Rows are points. Each copy is the shape, with its points in the same order, turned, moved and blurred by noise. Say if it was mirrored as well.

Shape, 9 rows:
[[ 37 -28 -29]
 [-16   7 -18]
 [-24 -26  23]
 [-36  28 -56]
 [ 94  33  20]
 [-59  18   4]
 [ -3  24 -29]
 [ 95  66  40]
 [ 42 -33 -13]]
Copy 1 (9 x 3):
[[ 30 -40  13]
 [  0 -10 -31]
 [-40 -20  -8]
 [ 22  -7 -71]
 [ 48  45  66]
 [-37   8 -58]
 [ 23   4 -30]
 [ 44  78  69]
 [ 20 -40  29]]
Copy 1 is: only turned
Copy 2:
[[ 16  11 -34]
 [-18 -33 -12]
 [ 21 -46  16]
 [-52 -52 -41]
 [-23  79  35]
 [-26 -74  16]
 [-36 -20 -18]
 [-45  84  65]
 [ 25  18 -18]]
Copy 2 is: only turned
Copy 3:
[[ 69   8  30]
 [ 20  34   0]
 [ 21 -13 -27]
 [ 18  88  -4]
 [  4  -9 106]
 [-14  40 -46]
 [ 12  50  21]
 [-33  -9 113]
 [ 63  -6  32]]
Copy 3 is: only turned

Shape:
[[  1 119 -33]
 [-16   9   4]
 [ 21  -6  20]
 [-32  -5  -8]
 [ 66  58 -37]
 [-49  11 -31]
 [ 13 -62   9]]
Copy 1, 7 rows:
[[ 74  72   5]
 [ 24 -10  15]
 [-18  -1   9]
 [ 23 -36  17]
 [  4  65 -60]
 [ 61 -32  14]
 [-40 -57 -19]]
Copy 1 is: mirrored
Copy 2 (7 x 3):
[[ -28 -111  -19]
 [ -19   -1   -2]
 [   4    2   37]
 [ -18   23  -16]
 [  51  -73   17]
 [ -21   -1  -45]
 [  14   60   26]]
Copy 2 is: mirrored
Copy 3:
[[-114  -12   55]
 [  -5    1   18]
 [   4   42   21]
 [   8  -14    6]
 [ -85   59    8]
 [ -15  -38   -4]
 [  46   45  -24]]
Copy 3 is: only turned
Copy 4 (7 x 3):
[[-65  95 -63]
 [-57  -8  -4]
 [-43  -4  36]
 [-49 -32 -15]
 [ -1  83   3]
 [-53 -24 -48]
 [-19 -53  39]]
Copy 4 is: only turned

Shape, 10 rows:
[[-23  16  36  -6]
 [ 61  40  38   2]
 [ 37  62 -34 -25]
 [-41  -4  11 -37]
 [-38  13  16 -12]
 [-13 -46  -7  37]
 [  5  15  -4  12]
 [-40   8  15  44]
 [-11 -44   1 -23]
 [-33 -53 -62 -28]]
Copy 1:
[[  9 -33  12  27]
 [ -6  24 -19  83]
 [-67   0 -51  46]
 [  9 -61 -12  -2]
 [ -5 -50  10  12]
 [ 15  12  19 -40]
 [-23   7   3   9]
 [-10 -18  48  -3]
 [ 28 -13 -30 -32]
 [-12 -23 -40 -83]]
Copy 1 is: mirrored
Copy 2, 10 rows:
[[ -28  -11   10   29]
 [ -22   48  -25  -16]
 [ -36   -3  -81  -12]
 [ -55  -47    9   29]
 [ -39  -33    2   36]
 [  31  -58   10    7]
 [   1  -20  -27    2]
 [  19  -25    4   56]
 [ -26  -56   27  -11]
 [ -19 -121   -7  -12]]
Copy 2 is: only turned

Shape:
[[ -19   -6  -76  -49]
 [   2  -13   35   33]
 [ -28   -6   55   10]
 [ -43  -62 -103   10]
 [  44  -11  -33  -39]
 [  33  -39   55  -17]
 [ -27   -6  -48   26]]
Copy 1, 7 rows:
[[ 45  51  45 -28]
 [-16 -29 -19  42]
 [-48 -44   8  11]
 [ 14  95  40  37]
 [ 51   7 -11 -14]
 [-19 -39 -59  -9]
 [ 14  18  48  45]]
Copy 1 is: only turned
Copy 2 (7 x 4):
[[  11   25 -108   -8]
 [   8   30   34   -3]
 [  -5   37   33  -44]
 [ -41   51  -98   56]
 [  63   27  -59    4]
 [  56   70   22  -28]
 [ -28   10  -43   21]]
Copy 2 is: mirrored
Copy 3 (7 x 4):
[[ 36  23  76  54]
 [-34 -21 -26 -28]
 [-48  27  -6 -36]
 [ 11 -32 121  33]
 [ 55  13   9  24]
 [ 21  15  -6 -61]
 [-22 -21  50  28]]
Copy 3 is: mirrored

Shape:
[[ -8  84 -37  21 -26  32]
 [-16  12  -6   1 -23   5]
 [  2 -21  60 -17  29   0]
 [ 27  16 -28 -18  -8  28]
 [-35  31  -7  35  18   5]
 [ 43 -67 -23  45  26  13]
 [ 32 -28  90 -43 -39 -10]
 [ -1  74  43  30  37  55]
 [  3  28 -20   3  23  -9]
 [-38 -26 -88  -6  -5  23]
 [-15  -1  64 -11  32 -31]]
Copy 1, 11 rows:
[[  23   80    0   50   -9   27]
 [  11   18  -16   -1   -1   21]
 [   9  -30   15  -45  -37  -27]
 [ -11   23   38    8    7   30]
 [  26   12  -23   41  -19  -17]
 [  -9  -31   35    2   69  -45]
 [  -7    1    9 -121  -22    0]
 [  71   51   37   18  -58  -31]
 [ -14   13   10   34  -18   -6]
 [   1  -32  -10   57   43   55]
 [  -4  -23  -11  -39  -61  -35]]
Copy 1 is: only turned
Copy 2:
[[-41  36  27 -14  44 -71]
 [-33   3  12 -21  -8 -16]
 [ 31 -53  12  36 -17  31]
 [-12   3  -8 -24  48   2]
 [ -6   4   3  18 -10 -44]
 [-23 -34 -86  13   5  17]
 [  5 -86  65 -22   1  50]
 [ -8  -8  38  74  41 -56]
 [ 17   5 -12 -18  12 -44]
 [-26  65 -54 -30 -11   6]
 [ 39 -40  35  21 -32   4]]
Copy 2 is: mirrored
Copy 3 (11 x 6):
[[  1  48  58 -49  22  19]
 [-21  11  12  -5  12  10]
 [ -1 -36 -25  30 -56   2]
 [ 14  20 -22 -45   8  20]
 [-24 -16  45  -7  12  -3]
 [ 52 -63 -39  17  49   2]
 [  3  24 -66  61 -61  34]
 [ 37 -18  86 -13 -41  41]
 [ 12  -7   9 -31  -2 -26]
 [-36 -15 -26 -71  57   5]
 [-15 -19  -9  36 -58 -20]]
Copy 3 is: only turned
Copy 4 (11 x 6):
[[ 69   3  31  53 -22  19]
 [ 16 -13  24  -1  12  20]
 [-53 -22  30 -28  22 -26]
 [ 22 -34   0  13 -43  15]
 [ -5  31  27  49  11  15]
 [-77 -41  23  19 -26  63]
 [-24 -88  38 -55  39 -33]
 [  0  15  77  38 -26 -48]
 [  6 -12  -1  37  -9   9]
 [ 19  22  -7 -12 -37  97]
 [-45  -4  15  -4  45 -46]]
Copy 4 is: mirrored

Shape, 12 rows:
[[-51  18 -30 -13  46 -33]
 [ 66 -45  35 -49 -35  30]
 [-14  16  -9  14 -69  35]
 [-43  -3  -7 -62  32 -48]
 [-19 -29  16 -27 -36  81]
 [-35 -65 -31 -41  51 -77]
 [-36  35 -59   6  -8 -21]
 [ 14 -31  33 -73  13  61]
 [ 39 -42 -13 -13  32  -2]
 [-21   9  26  25 -27  33]
 [-42  16  -1 -10   7 -22]
 [ 10 -13  45  11 -59  11]]
Copy 1:
[[  1  15 -27   3  59 -53]
 [100 -41  11  35 -45  38]
 [ 25 -38 -34 -40   8  57]
 [ 22 -23  -3  26  44 -73]
 [ 86 -46   5 -18  44  66]
 [ -2 -11   6  93  51 -59]
 [ -9  -5 -69 -17  43 -12]
 [121 -28  25   9  28  10]
 [ 60  20 -19  62   7   5]
 [ 30   0   4 -39  17  51]
 [  6  -7 -10 -17  30 -25]
 [ 25 -25  13 -14 -29  50]]
Copy 1 is: only turned
Copy 2 (12 x 6):
[[  5   5  -5   2 101 -11]
 [ 35 -64  -9 -13 -58  50]
 [ 10  47  24 -18  -3  78]
 [ 53 -17 -15  18  78 -18]
 [  4 -14  19  42 -11  92]
 [ 23 -15 -72  37  64 -58]
 [ 10  51 -15 -28  79  33]
 [ 23 -84   5  32   6  65]
 [-17 -45 -41 -15  13   7]
 [-14  19  51   2   3  46]
 [ 17  17  18   3  59   3]
 [ 15  13  39  -8 -42  30]]
Copy 2 is: mirrored
Copy 3, 12 rows:
[[ -3 -33 -24  -8 -70 -21]
 [  7  46   3  39  84  -9]
 [ 22  55  11 -58   7  25]
 [-18 -63 -16   2 -24 -32]
 [-37  59 -30 -22  40  34]
 [ 23 -91 -55  40 -24  -8]
 [ 36   0 -19 -52 -58 -19]
 [-57  37 -29  30  50 -16]
 [ 28  17 -36  57   2 -17]
 [ -5  49  19 -17 -16  36]
 [ -4 -17   5 -17 -40  -3]
 [ 18  38  42  -3  30  38]]
Copy 3 is: only turned
